Each row of a before or after table is a point. The points were changed in one or more steps. Then noise was added and the rows were shuffled. The steps act on columns, c1 being the first. Write out the steps. A step turns or swaps two columns, mirrors them in a line or flattens them onto one, adds a multiple of one to another, or multiplies or shifts one. Angles are multiples of 10 degrees, from the lower column toward the higher: turns from -170 to 170, lines from 10 to 170 but not 90. Use the fewest steps. Two steps may share a column if one is a turn and the other turns, adds or multiplies; they go together, in the order done. Otherwise the lowest column goes first.

Before:
[[ -6 -60]
 [ 15   5]
 [ 14 -22]
 [ -5   1]
 [-14   1]
 [ 17  -8]
 [ 33 -33]
 [ 24 -26]]
After:
[[  1 -26]
 [ 14  -3]
 [-12   8]
 [ 12 -46]
 [  7 -33]
 [-36 -49]
 [ -4   3]
 [ 13 -16]]
Steps: turn c1 and c2 by -30 degrees

Before, 14 rows:
[[-26 -32  -3  -2]
 [ 15  37  35  20]
 [  5 -10  43 -20]
 [-33  -5   2  -3]
 [ -2  34  10 -16]
 [-42 -17  -1   8]
 [ -2   3 -17  14]
 [ -2  -6 -24   9]
 [  9  10 -31  11]
 [  5  31  24  34]
 [ -5  -2   6  41]
 [-12  20  -3 -13]
 [-30   3  -9  22]
 [  0   4   2  13]]
After, 14 rows:
[[-19  34  11 -16]
 [-31  32  23  32]
 [-40 -19  -1   8]
 [-15   2  -9  22]
 [ -3   4   2  14]
 [-22 -32  -3  -1]
 [ -7  20  -2 -13]
 [ 55   9 -32  11]
 [-36  -5   2  -3]
 [ 23   3 -17  14]
 [-58 -10  44 -19]
 [-39  38  33  19]
 [ 33  -6 -24   9]
 [-14  -2   8  41]]
Steps: add -1.5 times c3 to c1

Before, 9 rows:
[[ -5 -23  28 -14 -15  16  11  11]
 [ -6  -9   8  27  50  53 -22   8]
 [ 34  -7   3  51 -20 -35  19  37]
 [ 37  51 -18 -17 -26 -25  -1  48]
 [  9  37  -1  -3   1   4 -23 -30]
 [ 22  -4 -27   2  33  42  -5  -7]
 [-22  21   1  10  -5 -21  45  34]
 [ 20   0   8  31  -9  55  -2  -5]
 [-28 -16 -43  57  24  22 -20  19]]
After (9 x 8):
[[-14 -13   8  44 -33  56 -24 -11]
 [ 21   0   8 -12 -26  53  -6   7]
 [ 20  -2 -29  31  -7  39  -8   6]
 [ 37  50 -21 -23  17 -24  -5 -46]
 [-34 -16 -42  12 -61  20 -17 -22]
 [ 43  -7   2 -29 -45 -39  18 -39]
 [ -2 -24  30  -8  17  18  13  -8]
 [-11  18   5  -7  -8 -21  43 -33]
 [  0  39   1   1  -2   5 -22  31]]
Steps: add 0.3 times c7 to c1; turn c4 and c5 by -100 degrees; multiply c8 by -1

Before, 8 rows:
[[-15  -5 -19  -9  19  50  -7   9  -4]
 [ 12   3   0  -9 -11  11 -10  12  -3]
 [  6  -2 -11   1  -8  -7  11  15  -2]
 [  2  -4   6  39   3 -13 -14  14   0]
 [ -2 -17   9   2   4  -4  -6   7   2]
 [ 11  -3   0  15  12 -15  -8  19 -23]
 [ -1  13   8   9   9 -19  -4  20  -3]
 [ -4  -4 -29 -10  24  33 -19  -5   5]]
After, 8 rows:
[[ -2 -17   9   2  10  -4  -6   7   2]
 [  2  -4   6  39   7 -13 -15  14   0]
 [  6  -2 -12   1 -20  -7  10  15  -2]
 [ 12   3   0  -9 -27  11 -10  13  -2]
 [ 10  -3   0  15  30 -15  -8  18 -23]
 [ -4  -4 -29 -11  61  33 -19  -5   5]
 [-14  -6 -19  -8  48  50  -8   8  -3]
 [  0  13   9   9  23 -19  -4  20  -3]]
Steps: multiply c5 by 2.5

Before, 13 rows:
[[ 14  -6   1  -7  13 -11  -5   8  12   1   5 -15]
 [  0  -8  -1  -8   9  -2  -3  -1  16   9   5  16]
 [ -4  -8  -7  -8  -6  -1  -7 -12   7   9   1  -4]
 [  3  -8  16 -10   2  -7  -4  -2   7   4  10   2]
 [  2  32   3  -9   6   8   8 -13  13   2  10   2]
 [ -3  -4  -4  -1  -8 -11  -5  -2   7  -9  -3   4]
 [ -3  18   1  -7   8   2  -4  -1 -20   7  10  12]
 [ -4  -7   4   6  12   5   4 -15  -1   8  -4  12]
 [ -3  -3  -1  -6   6 -16   3 -18  10   8   6  11]
 [ -4  -3   1   2   4  -5 -10 -12  -6  14 -43   9]
 [ 40   4   4  -8   0  -5  -6  14 -30   8  -1  16]
 [ -3  -8  -3 -12   8   0  -6 -20  -8   0 -33  13]
 [  4  -4   4   0  10  -4 -14 -18  14   4   7  11]]
After:
[[ 16  -3  -1  -6   6   3   3 -18  20  -8   6  11]
 [ -8  32   3  -9   7  -1   8 -13  26  -2  10   2]
 [  5  -8  16 -10   2   5  -4  -2  14  -4  10   2]
 [ -9   4   4  -8   0  39  -6  14 -60  -8  -1  16]
 [ 11  -4  -4  -1  -8   1  -5  -2  14   9  -3   4]
 [  2  -4   4   0  10   5 -14 -18  28  -4   7  11]
 [  2  -8  -7  -8  -6  -3  -7 -12  14  -9   1  -4]
 [  2  -8  -1  -8   9   0  -3  -1  32  -9   5  16]
 [  6  -3   1   2   4  -2 -10 -12 -12 -14 -43   9]
 [  1  -8  -3 -12   8  -3  -6 -21 -16   0 -33  13]
 [  5  -6   1  -7  14  17  -5   8  24  -1   5 -15]
 [ -1  18   1  -7   8  -4  -4  -1 -40  -7  10  12]
 [ -3  -7   4   6  12  -6   4 -15  -2  -8  -4  12]]
Steps: turn c1 and c6 by 110 degrees; multiply c9 by 2; multiply c10 by -1

Before (13 x 14):
[[ 16   4  16 -12  -5  -7  26  22   3   4  -3  -1  -2  22]
 [ 10  11  32  -7  36  18  17  16  -2  38  17  25  17   3]
 [-24 -27  -7 -17   6   2  41   0 -17 -29  10 -25 -23  -6]
 [ 10   2  19  26  12  -7 -18 -26  -1  10  11  10  36  27]
 [ 14   8  39 -14  17  32 -20  40  20  10  20  29  -2   0]
 [-11 -22 -34 -14 -22  -3  37  15 -24  -7  12   2 -15 -25]
 [  0  -4   9  -3   4 -23  16 -16 -44 -21  -2  19  -6  -4]
 [-18  37  29  32  31 -26 -11   0  13  15   0  34  31  14]
 [ -1 -10  -5  22 -16   3  51 -19 -18 -26   0   1 -24 -16]
 [  2   2   7   1 -10  10  29  30 -33 -11  19 -29 -10 -17]
 [-12  23  38 -22  -7  31   8  20  -1  16  27  24  11  18]
 [ -9   7  -3  31  26   8   2   1 -28  -6  -9  37  10  34]
 [-13 -18  24  -9 -18  15  15  17 -15  21  -7 -15 -23  -8]]
After, 13 rows:
[[ 25  11  32  -7  36  18  17  16  -1  38  17  25  18   3]
 [ 25   2  19  27  13  -7 -19 -26  -1  10  12  10  36  27]
 [-45  37  29  32  31 -26 -11   0  13  15   0  34  30  14]
 [-33 -18  24  -9 -18  16  15  16 -16  21  -7 -15 -23  -8]
 [  6   3   7   1 -10  10  29  30 -33 -11  19 -29  -9 -18]
 [ -4 -11  -5  22 -16   3  51 -20 -18 -26  -1   1 -24 -16]
 [ 40   4  16 -12  -5  -7  26  22   2   3  -3  -2  -3  22]
 [-27 -22 -35 -14 -22  -3  37  15 -24  -7  12   2 -15 -25]
 [-22   8  -2  31  26   8   2   2 -29  -7  -9  36   9  34]
 [-30  23  39 -23  -7  32   8  20  -1  16  28  23  11  18]
 [-61 -27  -7 -17   6   2  41   0 -16 -29  11 -25 -24  -6]
 [  0  -4   9  -3   4 -24  16 -15 -44 -20  -3  19  -6  -4]
 [ 35   8  39 -14  17  33 -20  40  20  11  20  29  -1   1]]
Steps: multiply c1 by 2.5

Before:
[[-11  15  11 -18  13  -6   2  -9 -26 -20  14 -15 -19  43  -3  -9  11  -2
   19   5]
 [  0   1  -6  42 -39  -2  11 -20 -19  -7 -20   2 -14  39  14 -10  -1  -2
    9   6]
 [ -6  12  -8  -9  16   1  -9  42 -21  11  -3 -20 -23   9   0 -19  11   7
    7 -16]
 [-32 -13   7 -11  18   0 -10   9 -11  -4  22 -12  -4  -7  10 -19  -2 -22
   22   7]
 [  2  16  13  21 -14  -8   8 -17  -8 -17   2 -19  -7  -9  -1  -1  -4 -15
   21 -20]
 [  2   7   1  -1 -25  14   3 -13   2  26  17 -13  19 -13  -4 -19   8  -8
   13  -4]
 [-17 -51   2   6   9  14  -3   3 -11  29  14 -13 -11   5  60  18  -4  -6
   -9 -10]
 [  2  14  -4 -17  17   7   1  -9  -6 -17 -38 -20 -15 -12  -4   9  -4   2
   18 -31]
 [  3  -2  12 -15  14 -11  10 -16  -9 -19   4 -19  -8  -8   4  -2  17   2
   10   7]
 [  6  -8   4  -7  19   7   3 -16  11  -9  23   9 -17 -13  -7 -14  12   1
   21   4]]
After, 10 rows:
[[-57 -13   6 -11  19  -4  -2   8 -11   2  23 -13  -4  12  10 -18  -2 -22
   -7   7]
 [  0  -2  13 -17  15 -21 -13 -17  -9   7   2 -19  -8  -4   3  -3  15   1
   12   6]
 [ -8  17  13  23 -13 -17 -11 -18  -8   7  -1 -21  -6  -3   0  -2  -4 -15
   21 -20]
 [ -6  13  -2 -18  17  -6 -12  -9  -5  16 -38 -20 -15   4  -4  10  -5   2
   18 -31]
 [-10  13  -8  -8  15   9  13  42 -20  -8  -4 -20 -23   2  -1 -20  14   7
    0 -17]
 [ -3  -8   4  -7  19   0 -14 -16   9  11  21  10 -17   5  -6 -15  11  -1
   23   3]
 [-19 -50   2   7  10  29   6   2 -12 -15  15 -12 -12  -1  59  18  -4  -6
  -20 -10]
 [-26  13  11 -19  13 -15  36  -9 -26  12  14 -15 -20 -23  -3  -8  10  -2
    7   4]
 [ -2   7   2  -1 -22  26 -13 -14   2 -11  18 -13  19   5  -6 -20   8  -7
   13  -3]
 [ -5   0  -6  42 -38  -6  28 -19 -20   4 -21   1 -15 -31  14  -9  -3  -2
    9   7]]
Steps: multiply c1 by 1.6; turn c1 and c19 by 30 degrees; mirror c6 and c10 in the line at 20 degrees; turn c7 and c14 by -120 degrees

Before (8 x 24):
[[ 25 -25  15   3  -3 -16   5  -8 -16  25   0 -12   9 -16 -37 -20 -15 -14
  -26 -58   4 -13   0   0]
 [ -5  -8 -25   2  -8  -2 -10  34  22 -15 -11   9 -33 -22 -30   1  10  13
  -30  43 -31 -20  -6  16]
 [ 47  -3  16  -4 -10 -35  19 -10 -16  50  27   3  -9 -29  10   5   4 -43
   -6 -36   4 -46  14   2]
 [ 29  22  -9 -48 -31 -20   8  -4  26 -11  -4  -9 -18 -11  49 -14 -30 -53
   -4  10  28  -3  13 -17]
 [-22 -18 -24  38   6 -11   1   4  -5 -14  -4 -17 -16 -23 -34 -25  27  29
  -26  50 -18 -18  37   6]
 [ 27  48 -12 -10   7  -5  39   3  17  -9   0 -10  -2 -17  29   6 -50 -46
    9  12   5  15 -24 -16]
 [  3  10   6   1   6  -5   5  34   4 -27  -4 -18 -60 -25 -56 -52  17  16
   -8  53 -29   8  -5   4]
 [ 15 -34   7 -16 -13 -29  11 -29  -3  36  32  24 -43  -6 -14   7   8 -10
   -6 -36  16 -27  -6  -3]]
After:
[[ -8  19 -25  38   6  -3   2   3 -12 -14  -2 -12 -15 -23 -34 -26  27  32
  -24  51 -17  28  38   7]
 [-18   7 -24   3  -6 -18 -12  35  11 -15 -13   7 -34 -22 -29   3  11  13
  -31  46 -29  11  -7  16]
 [  3 -47  -9  -8   5 -16  38   4   8 -10  -1  -9  -1 -16  30   5 -49 -45
   10  10   4 -30 -25 -14]
 [-31  33   5 -17 -12 -17  11 -30 -23  34  31  18 -44  -5 -16   6   9  -8
   -6 -45  15  -6  -8  -1]
 [-20  25  16   4  -3   1   3 -10 -24  25   0  -7   9 -16 -36 -21 -16 -14
  -25 -58   4 -18   0  -1]
 [  7 -10   6   0   8  -6   7  33  -1 -28  -4 -13 -60 -29 -58 -51  16  15
  -11  52 -31  -6  -6   5]
 [-11 -22  -9 -47 -32 -31   8  -4   3 -10  -3  -8 -17  -9  50 -15 -31 -52
   -3  12  26 -25  13 -16]
 [-59   3  17  -5  -8 -12  22 -10 -38  51  28   1  -8 -28  11   5   5 -44
   -8 -43   2 -29  16   1]]
Steps: turn c1 and c22 by -110 degrees; multiply c2 by -1; turn c6 and c9 by 50 degrees; add -0.3 times c11 to c20; multiply c12 by 0.7

Before (9 x 48):
[[ 25  -5  -5  25  -8 -11 -11  11 -16   2  23 -25   3 -13 -12  13  48  18
   30 -16 -31  26  28  10  38  19   9 -43 -15   3 -18   1  20 -45  -8  -4
   35 -19 -15  -4   3   3  16 -19  -5   0  10   3]
 [-15 -20   1 -12   9   8  -6 -16 -17 -35   8  18  10 -11   6 -25 -27  -3
    8 -18  20   8   0   8 -21  -2 -37  39  24 -18  -4 -19 -57  24  12  20
  -10   8  -5 -35  34  27 -23  17  32   9  -5  10]
 [  7  -7  19   9  18  19   4 -26  14   2 -18  21  20 -16  12 -27 -18   3
   14 -15  31  -9  -6  12 -37 -21 -32   0  50 -19   6  -7 -10  40  -1  13
   -1  -4  21 -32   7  34 -39  28   4   7  -8  14]
 [ 13 -10  -2  37  14 -26 -24  15  11  -7  17 -28 -17  -2 -29  24  42  23
   32 -22 -29  18  12  13  31  18  12  18 -38 -10 -12 -19  26 -34  -7  11
   19 -23  -2  21   6  -2  -1 -16   7   8  41 -32]
 [ 43  23  10 -21 -47  14  47  10   3  -5  -1   2   5  11  30  30  -5  -6
    4 -25 -36  40  -7   4 -34 -44  23  -4  15  10  23   6   0  48  15  12
   28 -39  -4   8   2 -23  -9  -1  -3  -9  11 -47]
 [ 39 -21 -16  20  13 -27 -27  -7  10  10  14  -9   9 -12  -3   1  44  -6
   10  -9  -8  13  11 -29  37  15  23   3   9  -5  -4   5  10 -28  -7 -10
    2 -14 -20  26 -32   1   0 -24   1   2  10   0]
 [-16 -20 -16  -2   2  13   2  -1 -20   5   3  27  19   7   0 -12 -26   0
   11  -8  40   2  -6  18 -12 -14 -26  21  27 -37   3 -39 -35  27 -11  13
  -45 -18  18 -13   2  10 -11  23   6   3  -7   9]
 [ 35 -20  -4  38 -20 -14 -20  24  16   3   7 -29  10   2 -30   2  29   6
   -6 -17 -13  25  16  16  28   4  19 -17 -23 -17 -20  27  16 -30   2   4
    7  -9 -28  32  -6  -4  17 -18  15   4  33 -14]
 [ 40   1  20 -12 -24  16  57   9  -3 -14 -12 -20   2   7  20  22 -28 -24
  -19  -3 -29   9  -9  17 -18 -31   6  -4  19 -22  43 -11 -16  33 -25 -19
   42 -36  -6  18  24 -22 -10 -16 -31  27  15 -23]]
After, 9 rows:
[[ 33  21  -5  39 -20   3 -21  25  16   4  16 -28  11   4 -30   6  29   4
   -6 -19 -15  24  16  17  26   2  20 -16 -25 -24 -20  25  15 -28   4   6
    8   0 -27  30  -7  -4  17 -19  -4   4 -40   4]
 [  9  19  -3  35  12   5 -24  12  12  -8  32 -25 -16  -3 -30  47  40  23
   33 -22 -29  20  13  13  32  14  13  18 -38 -12 -11 -17  26 -33  -7   9
   21  14  -3  21   4   0  -1 -16  15   9 -52   3]
 [ 47  -1  10 -20 -45   3  47   8   1  -6 -12   0   4  11  29  61  -4  -5
    5 -24 -36  40  -6   4 -35 -44  21  -6  15   4  23   6   2  46  17  12
   27  47  -7   9   3 -22 -10  -3  31 -11 -31 -19]
 [-24  25 -17  -2   1   7   4   0 -23   7 -12  27  20   8   0 -24 -26   0
    6 -10  39   3  -7  19 -11 -15 -27  20  28 -33   3 -40 -36  27 -11  14
  -47   6  16 -10   2  12  -9  21 -11   4   7  -3]
 [ 38  25 -15  20  13   5 -25  -5  12   8  30  -8   7 -13  -4   2  47  -5
   10 -11  -8  13  12 -28  37  16  21   4   8 -14  -2   7  11 -30  -8 -10
    0   1 -21  25 -32   0  -1 -25   1   4  -8   7]
 [  4  11  20   8  19 -10   6 -27  12   4 -24  24  22 -16  11 -54 -18   5
   14 -15  31  -9  -4  14 -39 -24 -32   2  50 -20   6  -7 -10  39   1  15
   -3   0  22 -32  10  35 -38  29 -12   9  11   1]
 [ 38  16  22 -16 -27  -7  56   9  -1 -13 -18 -17   2   7  20  42 -28 -21
  -19  -3 -28   8  -7  19 -17 -29   7  -4  21 -32  43 -10 -16  31 -25 -19
   39  31  -6  16  24 -22 -10 -13  41  29 -10  11]
 [ 27  14  -5  25  -9  14 -11  12 -14   2  20 -26   1 -13 -13  27  50  20
   30 -15 -31  28  28   9  36  19  10 -41 -17  -1 -19   0  18 -44 -10  -5
   35  12 -14  -7   3   1  17 -18  -1   0  -3  10]
 [-17  13   4 -13   9  11  -8 -17 -17 -36  -3  20   9  -9   7 -52 -27  -3
    7 -18  19   7   2   8 -21  -2 -38  39  25 -17  -6 -17 -56  25  13  20
   -8 -15  -4 -36  33  25 -25  18 -32   7  -3 -13]]
Steps: turn c1 and c30 by -10 degrees; turn c2 and c38 by 150 degrees; turn c6 and c11 by -70 degrees; multiply c16 by 2; turn c45 and c48 by 140 degrees; turn c47 and c48 by 140 degrees
